Every row gives one point. The points of each table are mixes of a few directions, plus a little noise. How many directions does each table use, and how many do they share? Where both have some left over, give the other angles between the two spaces (their principal angles), to ten degrees, smallest first.

First (7 x 2):
0.017 0.034
0.012 0.023
-0.015 -0.030
-0.001 -0.001
-0.029 -0.056
-0.011 -0.023
0.027 0.053
Second, 5 rows:
0.000 -0.001
0.004 -0.077
-0.001 0.018
-0.002 0.029
-0.001 0.031
Directions: first 1, second 1, shared 0; angles 30

First:
0.034 -0.047 -0.044 0.016
-0.034 0.001 -0.055 -0.016
-0.001 0.015 0.032 0.000
-0.034 0.040 0.028 -0.016
0.020 0.009 0.055 0.010
0.014 -0.017 -0.015 0.007
Second (5 x 4):
0.000 0.005 0.004 -0.005
-0.005 -0.059 -0.039 0.060
-0.001 -0.016 -0.011 0.017
0.004 0.046 0.031 -0.048
0.002 0.023 0.016 -0.024
Directions: first 2, second 1, shared 0; angles 40

First:
0.001 -0.031 0.033 0.013 0.003 -0.009 0.005 0.019
-0.001 -0.040 -0.008 0.009 -0.083 -0.047 0.034 0.002
0.001 0.037 0.008 -0.008 0.076 0.044 -0.032 -0.001
0.000 0.034 -0.021 -0.012 0.021 0.019 -0.013 -0.014
0.000 -0.040 0.011 0.012 -0.050 -0.033 0.024 0.011
0.000 -0.021 0.026 0.009 0.009 -0.003 0.001 0.015
-0.001 0.063 -0.049 -0.023 0.023 0.030 -0.019 -0.031
Second (7 x 8):
-0.002 -0.066 0.012 0.044 0.021 -0.009 0.096 0.023
0.001 0.017 -0.003 -0.011 -0.005 0.002 -0.025 -0.006
0.002 0.065 -0.012 -0.043 -0.020 0.009 -0.094 -0.023
-0.001 -0.041 0.008 0.027 0.013 -0.005 0.060 0.015
0.000 -0.002 0.000 0.001 0.001 0.000 0.003 0.001
0.001 0.035 -0.007 -0.023 -0.011 0.005 -0.051 -0.012
0.000 -0.008 0.001 0.005 0.002 -0.001 0.011 0.003
Directions: first 2, second 1, shared 0; angles 50

First (11 x 11):
0.034 -0.006 0.013 0.005 0.009 -0.021 0.024 -0.002 -0.018 0.006 -0.025
0.018 -0.026 0.016 -0.005 0.000 0.002 -0.001 -0.020 -0.005 0.002 -0.029
-0.017 0.032 -0.007 -0.008 -0.008 0.006 -0.013 -0.013 0.026 -0.008 0.018
-0.028 -0.063 0.004 0.027 0.000 0.037 0.001 0.019 0.012 0.029 0.019
-0.056 -0.059 -0.022 -0.004 -0.011 0.052 -0.039 0.049 -0.018 0.008 0.027
0.034 0.010 0.011 0.005 0.011 -0.031 0.025 -0.009 -0.013 -0.002 -0.022
0.001 0.061 -0.008 -0.046 -0.018 -0.004 -0.034 -0.028 0.009 -0.030 -0.009
-0.043 0.089 -0.018 -0.031 -0.027 0.023 -0.039 -0.026 0.063 -0.017 0.045
-0.048 -0.032 -0.036 0.014 0.010 0.005 -0.019 0.048 -0.032 -0.019 0.035
0.056 0.024 0.022 0.011 0.007 -0.028 0.054 0.015 -0.012 0.033 -0.020
0.047 -0.031 0.025 0.030 0.027 -0.042 0.041 -0.033 -0.012 -0.002 -0.038
Second:
0.013 0.013 0.002 0.012 0.008 -0.017 0.023 0.006 -0.002 0.006 0.003
-0.023 -0.021 -0.004 -0.021 -0.013 0.029 -0.039 -0.010 0.003 -0.010 -0.005
0.042 0.039 0.007 0.039 0.025 -0.054 0.071 0.019 -0.006 0.019 0.009
-0.014 -0.013 -0.002 -0.013 -0.008 0.018 -0.024 -0.006 0.002 -0.006 -0.003
0.082 0.078 0.013 0.078 0.050 -0.106 0.140 0.037 -0.011 0.036 0.018
-0.017 -0.016 -0.003 -0.016 -0.010 0.021 -0.029 -0.008 0.002 -0.007 -0.004
-0.029 -0.027 -0.005 -0.027 -0.018 0.037 -0.049 -0.013 0.004 -0.013 -0.006
-0.011 -0.010 -0.002 -0.010 -0.006 0.014 -0.018 -0.005 0.002 -0.005 -0.002
-0.025 -0.023 -0.004 -0.023 -0.015 0.032 -0.042 -0.011 0.004 -0.011 -0.005
0.006 0.006 0.001 0.006 0.004 -0.008 0.010 0.003 -0.001 0.003 0.001
-0.025 -0.024 -0.004 -0.024 -0.016 0.033 -0.043 -0.012 0.003 -0.011 -0.006
Directions: first 5, second 1, shared 1

First:
-0.004 0.042 0.028 -0.035 -0.013 0.027 -0.014 0.005 -0.016 -0.028 0.033 0.000 0.025 -0.059
-0.030 0.006 -0.014 0.010 -0.004 -0.024 -0.009 0.031 0.053 0.000 0.023 0.021 0.032 0.030
0.029 -0.057 -0.023 0.036 0.019 -0.013 0.026 -0.031 -0.024 0.035 -0.060 -0.017 -0.057 0.049
-0.013 0.016 0.003 -0.008 -0.006 -0.001 -0.009 0.014 0.016 -0.009 0.020 0.008 0.021 -0.007
0.017 -0.023 -0.006 0.012 0.008 0.000 0.012 -0.019 -0.020 0.014 -0.029 -0.011 -0.029 0.012
0.026 0.037 0.042 -0.046 -0.009 0.053 -0.005 -0.028 -0.072 -0.028 0.009 -0.023 -0.008 -0.092
-0.036 -0.015 -0.033 0.031 0.002 -0.046 -0.004 0.038 0.077 0.014 0.013 0.027 0.028 0.070
0.009 -0.007 0.001 0.001 0.002 0.004 0.004 -0.010 -0.014 0.003 -0.011 -0.007 -0.012 -0.003
Second, 9 rows:
0.005 -0.074 -0.050 0.063 0.022 -0.050 0.025 -0.006 0.034 0.050 -0.056 0.002 -0.041 0.108
0.000 0.012 0.009 -0.010 -0.004 0.009 -0.005 0.001 -0.006 -0.009 0.010 0.000 0.007 -0.018
0.005 -0.075 -0.051 0.065 0.024 -0.051 0.026 -0.006 0.034 0.051 -0.058 0.003 -0.042 0.110
0.000 0.006 0.004 -0.006 -0.002 0.004 -0.002 0.000 -0.003 -0.004 0.005 0.000 0.003 -0.008
-0.002 0.032 0.022 -0.027 -0.010 0.021 -0.011 0.003 -0.015 -0.022 0.024 -0.001 0.018 -0.047
-0.002 0.035 0.024 -0.030 -0.011 0.023 -0.012 0.003 -0.016 -0.024 0.027 -0.001 0.020 -0.051
-0.002 0.033 0.023 -0.029 -0.010 0.022 -0.012 0.002 -0.015 -0.022 0.025 -0.001 0.018 -0.048
-0.002 0.030 0.020 -0.026 -0.009 0.020 -0.010 0.002 -0.014 -0.020 0.024 0.000 0.016 -0.044
0.000 0.001 0.001 -0.001 -0.001 0.002 0.000 0.000 -0.001 -0.001 0.001 0.000 0.001 -0.001
Directions: first 2, second 1, shared 1

First:
-0.024 -0.012 0.005 -0.042 -0.019 0.019 -0.021 -0.029 0.037 -0.038 -0.054 0.038 -0.044 -0.042 0.015 -0.041 0.014 0.007 0.036 -0.012
0.067 -0.007 -0.006 0.019 0.035 0.007 0.034 0.029 0.011 -0.009 0.058 -0.015 0.019 0.095 0.022 0.029 -0.017 -0.009 -0.013 0.053
0.040 -0.014 -0.002 0.012 0.018 0.012 0.031 0.005 0.014 -0.021 0.028 -0.008 0.002 0.065 0.022 0.012 -0.011 0.003 -0.018 0.027
-0.007 -0.022 0.010 -0.012 0.022 0.016 -0.034 -0.035 0.065 -0.035 -0.029 0.021 -0.040 -0.027 0.022 -0.030 -0.004 -0.020 0.051 0.027
-0.068 0.002 0.016 0.027 -0.021 -0.041 0.001 0.010 -0.039 0.031 -0.020 -0.023 0.016 -0.054 -0.025 0.005 0.013 0.005 -0.047 -0.041
-0.029 0.044 -0.005 -0.011 -0.021 -0.035 -0.030 0.042 -0.053 0.067 0.004 -0.003 0.033 -0.055 -0.039 0.016 0.016 -0.013 0.014 -0.020
0.047 -0.015 0.003 -0.004 0.025 -0.002 0.028 0.038 0.027 -0.023 0.030 0.004 0.000 0.077 0.037 0.013 -0.002 -0.011 -0.004 0.057
-0.004 0.021 -0.011 0.020 -0.002 0.001 -0.012 -0.014 -0.033 0.034 0.017 -0.019 0.023 -0.021 -0.033 0.015 -0.010 0.003 -0.003 -0.027
0.037 0.005 -0.009 -0.006 0.016 0.012 -0.001 0.006 0.011 -0.001 0.023 0.004 0.003 0.031 0.007 0.009 -0.008 -0.009 0.023 0.028
-0.048 -0.026 0.009 0.006 -0.016 0.020 -0.004 -0.067 0.022 -0.037 -0.051 0.006 -0.037 -0.049 0.002 -0.036 -0.001 0.022 -0.013 -0.047
-0.015 0.026 -0.011 -0.010 -0.037 -0.008 0.011 0.015 -0.058 0.030 0.000 -0.002 0.022 -0.017 -0.028 0.008 0.010 0.023 -0.026 -0.046
Second:
0.054 -0.017 -0.062 -0.042 -0.056 0.007 0.010 0.030 -0.023 -0.021 -0.029 -0.063 0.008 -0.030 -0.012 -0.011 0.017 -0.011 -0.021 -0.035
-0.012 0.035 0.054 0.018 -0.004 0.007 0.016 -0.002 0.009 0.015 0.023 0.011 -0.033 -0.012 0.035 -0.016 -0.016 0.029 0.020 0.028
-0.022 -0.033 -0.034 0.005 0.061 -0.024 -0.034 -0.029 0.003 -0.005 -0.019 0.042 0.043 0.050 -0.043 0.037 0.007 -0.028 -0.006 0.006
0.046 -0.046 -0.092 -0.044 -0.037 0.002 -0.007 0.025 -0.023 -0.028 -0.038 -0.055 0.037 -0.013 -0.041 0.006 0.028 -0.037 -0.035 -0.058
0.039 0.032 -0.021 -0.024 0.010 -0.033 -0.001 -0.019 -0.015 -0.003 -0.035 0.009 -0.015 0.020 0.003 0.004 -0.014 0.034 0.024 0.083
-0.054 -0.003 0.043 0.038 0.055 -0.004 -0.015 -0.025 0.021 0.015 0.025 0.055 0.008 0.030 -0.002 0.017 -0.008 -0.006 0.009 0.009
-0.014 0.012 0.045 0.016 -0.031 0.028 0.021 0.020 0.009 0.009 0.033 -0.017 -0.024 -0.034 0.030 -0.023 -0.002 0.007 -0.001 -0.030
-0.042 -0.004 0.025 0.028 0.056 -0.012 -0.019 -0.028 0.015 0.011 0.012 0.053 0.013 0.036 -0.009 0.021 -0.007 -0.006 0.009 0.019
0.047 -0.006 -0.061 -0.038 -0.016 -0.016 -0.003 0.004 -0.021 -0.017 -0.040 -0.027 0.011 0.003 -0.019 0.004 0.007 0.000 -0.006 0.015
-0.010 0.032 0.052 0.016 -0.010 0.010 0.017 0.002 0.008 0.013 0.024 0.005 -0.032 -0.016 0.034 -0.018 -0.014 0.026 0.016 0.019
-0.031 -0.002 0.051 0.026 -0.026 0.036 0.016 0.022 0.015 0.011 0.044 -0.013 -0.014 -0.034 0.024 -0.020 0.002 -0.007 -0.009 -0.055
Directions: first 5, second 3, shared 0; angles 60, 60, 80

First, 11 rows:
0.000 0.007 -0.035 0.021 0.049 0.004 -0.007 -0.018 -0.001 0.000 -0.024 0.017 0.032 -0.007 -0.033 0.037 0.001 0.027 0.003 -0.015 0.009 0.007 -0.053 -0.028 -0.038 -0.033 -0.056 -0.029 0.026 -0.011 -0.001 -0.064
0.032 0.003 -0.014 -0.003 0.011 0.002 -0.018 0.005 -0.016 0.029 0.009 0.020 0.023 0.034 -0.015 0.012 0.000 -0.011 -0.024 0.013 0.008 0.002 -0.023 0.009 -0.031 0.004 0.022 -0.031 -0.006 0.003 0.013 0.007
0.000 0.004 -0.014 0.007 0.020 0.005 -0.005 -0.008 -0.002 0.000 -0.010 0.006 0.014 -0.004 -0.013 0.015 0.004 0.012 0.003 -0.008 0.000 0.004 -0.020 -0.014 -0.016 -0.014 -0.024 -0.011 0.013 -0.002 -0.002 -0.028
-0.060 -0.018 0.026 0.036 -0.009 -0.032 0.059 -0.008 0.050 -0.054 -0.017 -0.023 -0.052 -0.050 0.022 -0.018 -0.046 0.008 0.026 -0.005 0.021 -0.007 0.019 0.009 0.054 -0.008 -0.041 0.045 -0.012 -0.026 -0.009 0.005
-0.005 0.003 -0.018 0.014 0.026 0.001 0.000 -0.011 0.002 -0.004 -0.014 0.007 0.015 -0.007 -0.017 0.020 -0.001 0.016 0.005 -0.010 0.005 0.004 -0.028 -0.016 -0.018 -0.020 -0.035 -0.014 0.016 -0.007 -0.002 -0.037
0.039 0.008 0.040 -0.079 -0.086 0.033 -0.046 0.033 -0.045 0.038 0.052 -0.021 -0.014 0.036 0.044 -0.054 0.057 -0.041 -0.011 0.017 -0.055 -0.006 0.092 0.023 0.031 0.064 0.122 0.027 -0.021 0.049 -0.002 0.096
-0.034 -0.003 0.020 -0.005 -0.022 0.002 0.015 -0.003 0.014 -0.028 -0.006 -0.025 -0.028 -0.035 0.022 -0.021 0.007 0.010 0.027 -0.014 -0.016 -0.002 0.035 -0.009 0.039 0.003 -0.012 0.039 0.005 0.002 -0.015 0.004
0.060 0.012 0.016 -0.074 -0.057 0.037 -0.061 0.030 -0.058 0.056 0.047 -0.001 0.015 0.055 0.019 -0.030 0.060 -0.037 -0.025 0.019 -0.045 -0.002 0.055 0.017 -0.006 0.052 0.112 -0.004 -0.013 0.047 0.005 0.072
-0.001 -0.005 -0.003 0.016 0.011 -0.012 0.012 0.000 0.010 -0.004 -0.003 0.006 -0.003 0.003 -0.005 0.005 -0.020 -0.003 -0.007 0.006 0.016 0.000 -0.014 0.008 -0.003 -0.005 -0.007 -0.006 -0.008 -0.011 0.006 0.000
-0.026 -0.019 -0.004 0.062 0.034 -0.046 0.054 -0.009 0.046 -0.028 -0.019 0.012 -0.018 -0.011 -0.010 0.017 -0.071 0.000 -0.007 0.011 0.056 -0.002 -0.043 0.021 0.003 -0.024 -0.046 -0.007 -0.020 -0.043 0.013 -0.011
-0.007 0.006 -0.016 0.007 0.022 0.007 -0.005 -0.012 -0.001 -0.006 -0.015 0.004 0.015 -0.012 -0.015 0.016 0.009 0.019 0.009 -0.015 -0.002 0.004 -0.021 -0.021 -0.015 -0.018 -0.034 -0.008 0.020 -0.002 -0.005 -0.039
Second, 11 rows:
-0.009 0.000 -0.007 0.012 0.014 -0.005 0.007 -0.006 0.008 -0.009 -0.010 0.001 0.003 -0.010 -0.006 0.009 -0.007 0.008 0.004 -0.005 0.007 0.002 -0.014 -0.006 -0.003 -0.012 -0.024 -0.003 0.006 -0.007 -0.001 -0.019
-0.060 -0.005 -0.045 0.085 0.095 -0.029 0.051 -0.044 0.054 -0.056 -0.067 0.013 0.013 -0.062 -0.045 0.059 -0.051 0.061 0.032 -0.034 0.048 0.008 -0.094 -0.044 -0.025 -0.079 -0.157 -0.018 0.039 -0.052 -0.008 -0.127
-0.005 0.001 -0.004 0.007 0.008 -0.003 0.005 -0.004 0.005 -0.005 -0.006 0.001 0.000 -0.006 -0.004 0.006 -0.004 0.006 0.003 -0.003 0.004 0.000 -0.009 -0.003 -0.001 -0.007 -0.014 -0.001 0.004 -0.006 0.000 -0.011
-0.009 -0.001 -0.007 0.012 0.014 -0.004 0.008 -0.007 0.009 -0.009 -0.010 0.003 0.002 -0.009 -0.007 0.008 -0.007 0.010 0.005 -0.005 0.007 0.001 -0.015 -0.006 -0.004 -0.012 -0.023 -0.002 0.006 -0.007 -0.001 -0.019
-0.027 -0.002 -0.020 0.038 0.041 -0.012 0.023 -0.019 0.023 -0.024 -0.029 0.006 0.005 -0.027 -0.020 0.025 -0.022 0.027 0.014 -0.016 0.020 0.004 -0.040 -0.018 -0.011 -0.035 -0.069 -0.008 0.017 -0.023 -0.003 -0.056
0.025 0.002 0.018 -0.035 -0.039 0.012 -0.021 0.019 -0.022 0.023 0.028 -0.005 -0.005 0.026 0.018 -0.025 0.020 -0.026 -0.013 0.014 -0.019 -0.003 0.039 0.018 0.010 0.032 0.065 0.007 -0.016 0.021 0.003 0.053
-0.019 0.000 -0.013 0.026 0.030 -0.009 0.016 -0.014 0.017 -0.017 -0.021 0.003 0.003 -0.020 -0.014 0.019 -0.016 0.019 0.010 -0.011 0.016 0.002 -0.030 -0.014 -0.007 -0.025 -0.049 -0.006 0.011 -0.016 -0.003 -0.040
0.036 0.003 0.027 -0.051 -0.056 0.017 -0.031 0.027 -0.032 0.033 0.040 -0.007 -0.008 0.037 0.028 -0.036 0.030 -0.037 -0.019 0.021 -0.029 -0.005 0.056 0.026 0.015 0.047 0.094 0.011 -0.024 0.031 0.004 0.075
0.020 0.001 0.014 -0.027 -0.031 0.010 -0.017 0.015 -0.018 0.019 0.022 -0.004 -0.004 0.020 0.015 -0.019 0.018 -0.020 -0.010 0.012 -0.017 -0.003 0.031 0.014 0.008 0.026 0.051 0.006 -0.013 0.017 0.003 0.042
0.034 0.003 0.025 -0.047 -0.053 0.015 -0.028 0.025 -0.030 0.031 0.037 -0.007 -0.007 0.036 0.025 -0.033 0.029 -0.034 -0.018 0.019 -0.026 -0.005 0.052 0.025 0.014 0.045 0.088 0.009 -0.021 0.030 0.005 0.071
0.016 0.000 0.011 -0.021 -0.023 0.007 -0.012 0.011 -0.014 0.013 0.016 -0.003 -0.003 0.016 0.011 -0.014 0.013 -0.015 -0.008 0.008 -0.012 -0.001 0.023 0.011 0.006 0.019 0.038 0.004 -0.009 0.014 0.001 0.032
Directions: first 3, second 1, shared 1

First (8 x 32):
-0.018 0.024 -0.015 -0.024 -0.023 -0.039 0.035 -0.013 -0.018 -0.002 -0.072 -0.025 -0.014 -0.043 -0.016 0.030 0.056 0.014 0.008 0.009 -0.034 0.004 0.014 -0.011 0.018 -0.018 0.023 -0.005 -0.001 0.014 -0.015 -0.019
-0.012 0.008 0.013 -0.003 0.004 -0.021 0.012 -0.003 0.012 0.010 -0.046 -0.029 0.008 -0.011 -0.012 0.018 0.002 0.001 -0.003 0.004 -0.024 -0.005 0.019 -0.023 -0.007 0.022 0.016 0.000 -0.006 0.020 0.010 0.002
0.052 -0.001 -0.002 0.024 0.016 0.031 -0.029 0.020 -0.027 -0.027 0.078 0.030 0.000 0.031 0.024 -0.017 -0.006 -0.017 -0.013 0.000 0.040 0.022 -0.038 0.042 0.012 -0.014 -0.021 0.004 -0.008 -0.029 0.001 0.004
-0.002 0.040 -0.053 -0.007 0.036 -0.032 0.029 -0.030 -0.060 -0.073 -0.017 0.007 -0.018 -0.027 0.014 0.043 0.077 0.033 0.023 0.034 -0.004 0.033 -0.023 0.006 0.030 -0.060 -0.018 -0.013 0.003 -0.020 -0.008 -0.040
0.014 -0.005 0.005 -0.033 -0.021 0.045 0.034 -0.017 -0.017 0.074 0.038 0.006 0.007 -0.025 -0.019 -0.050 -0.075 0.011 -0.022 -0.002 -0.019 -0.043 -0.034 0.004 0.014 0.026 0.007 0.057 0.011 -0.068 -0.007 -0.055
0.046 0.001 0.043 0.000 -0.046 0.007 -0.003 0.037 0.000 0.055 -0.016 -0.028 0.007 -0.006 -0.021 -0.012 -0.014 -0.036 -0.041 -0.019 -0.014 -0.007 0.001 0.017 0.011 0.043 0.041 0.023 -0.020 0.007 -0.004 0.011
-0.024 -0.032 0.010 0.037 0.057 0.019 -0.050 0.003 0.052 -0.035 0.052 0.024 0.019 0.063 0.027 -0.008 -0.046 -0.005 0.019 -0.003 0.039 0.003 0.016 -0.020 -0.047 0.014 -0.039 -0.026 0.006 0.024 0.032 0.047
-0.057 -0.034 -0.001 0.004 -0.022 -0.009 -0.027 0.002 0.060 -0.003 -0.016 0.012 -0.008 0.020 0.002 -0.004 0.005 -0.001 0.030 -0.022 0.015 -0.005 0.046 -0.016 -0.033 -0.014 -0.010 -0.038 0.013 0.052 -0.010 0.052
Second, 11 rows:
-0.040 0.026 -0.032 -0.006 0.095 -0.037 0.040 -0.069 -0.026 -0.035 -0.040 -0.024 0.009 -0.031 -0.007 0.050 0.012 0.026 0.032 0.053 -0.044 -0.002 -0.010 -0.049 -0.002 0.005 -0.034 0.006 0.025 -0.023 0.019 -0.049
0.005 -0.003 -0.030 -0.033 -0.075 0.037 0.019 0.009 -0.021 0.018 0.044 0.050 -0.025 -0.012 0.008 -0.051 -0.001 0.036 -0.003 -0.024 0.029 -0.012 -0.022 0.040 0.027 -0.057 0.010 0.010 -0.002 -0.038 -0.033 -0.027
0.026 0.037 -0.025 -0.004 0.065 -0.014 0.036 -0.042 -0.069 -0.021 -0.001 -0.019 0.004 -0.035 -0.006 0.035 0.019 0.003 0.002 0.046 -0.033 0.010 -0.046 -0.003 0.032 0.003 -0.020 0.030 0.011 -0.056 0.005 -0.064
-0.007 -0.007 -0.029 -0.023 0.008 0.023 0.019 -0.040 -0.029 0.027 0.038 0.018 -0.010 -0.027 -0.009 -0.021 -0.022 0.002 0.016 0.012 -0.012 -0.022 -0.037 0.009 0.020 -0.011 -0.030 0.032 0.034 -0.060 -0.025 -0.045
0.039 -0.010 0.016 0.009 -0.010 0.020 -0.019 0.014 -0.011 0.031 0.034 -0.002 0.001 0.005 -0.006 -0.015 -0.015 -0.043 -0.017 -0.008 0.002 -0.002 -0.022 0.027 0.012 0.022 -0.002 0.020 0.004 -0.018 -0.012 0.005
0.020 -0.008 0.015 0.011 0.011 0.007 -0.014 0.003 -0.002 0.018 0.015 -0.011 0.005 0.005 -0.006 -0.001 -0.013 -0.035 -0.008 0.001 -0.006 -0.002 -0.009 0.009 0.003 0.028 -0.007 0.012 0.006 -0.007 -0.002 0.007
0.017 0.007 0.008 0.002 -0.043 0.001 -0.004 0.038 0.004 -0.012 -0.004 0.009 -0.005 0.013 0.012 -0.008 0.019 0.014 -0.017 -0.019 0.024 0.015 0.009 0.016 0.003 -0.020 0.028 -0.016 -0.029 0.022 0.002 0.016
0.058 0.013 0.036 0.020 -0.060 0.001 -0.024 0.078 0.005 -0.014 -0.006 -0.002 0.000 0.029 0.014 -0.006 0.030 -0.011 -0.044 -0.031 0.036 0.032 0.016 0.036 0.006 -0.006 0.052 -0.020 -0.054 0.042 0.010 0.043
-0.059 -0.024 -0.013 -0.015 -0.005 0.004 0.002 -0.022 0.038 0.009 -0.005 0.015 -0.004 0.001 -0.001 -0.013 -0.021 0.022 0.029 -0.008 0.000 -0.023 0.024 -0.026 -0.024 -0.010 -0.017 -0.012 0.020 0.012 -0.005 0.008
-0.065 -0.031 0.045 0.040 0.047 -0.043 -0.044 0.006 0.101 -0.014 -0.070 -0.043 0.026 0.044 -0.003 0.040 -0.016 -0.023 0.023 -0.007 -0.012 -0.001 0.082 -0.069 -0.072 0.059 -0.002 -0.050 0.000 0.106 0.042 0.086
0.005 -0.001 0.008 0.002 -0.031 0.002 -0.007 0.025 0.011 -0.005 -0.004 0.006 -0.003 0.012 0.007 -0.008 0.009 0.009 -0.009 -0.016 0.017 0.007 0.013 0.009 -0.003 -0.011 0.019 -0.013 -0.018 0.020 0.002 0.017
Directions: first 5, second 4, shared 3; angles 50
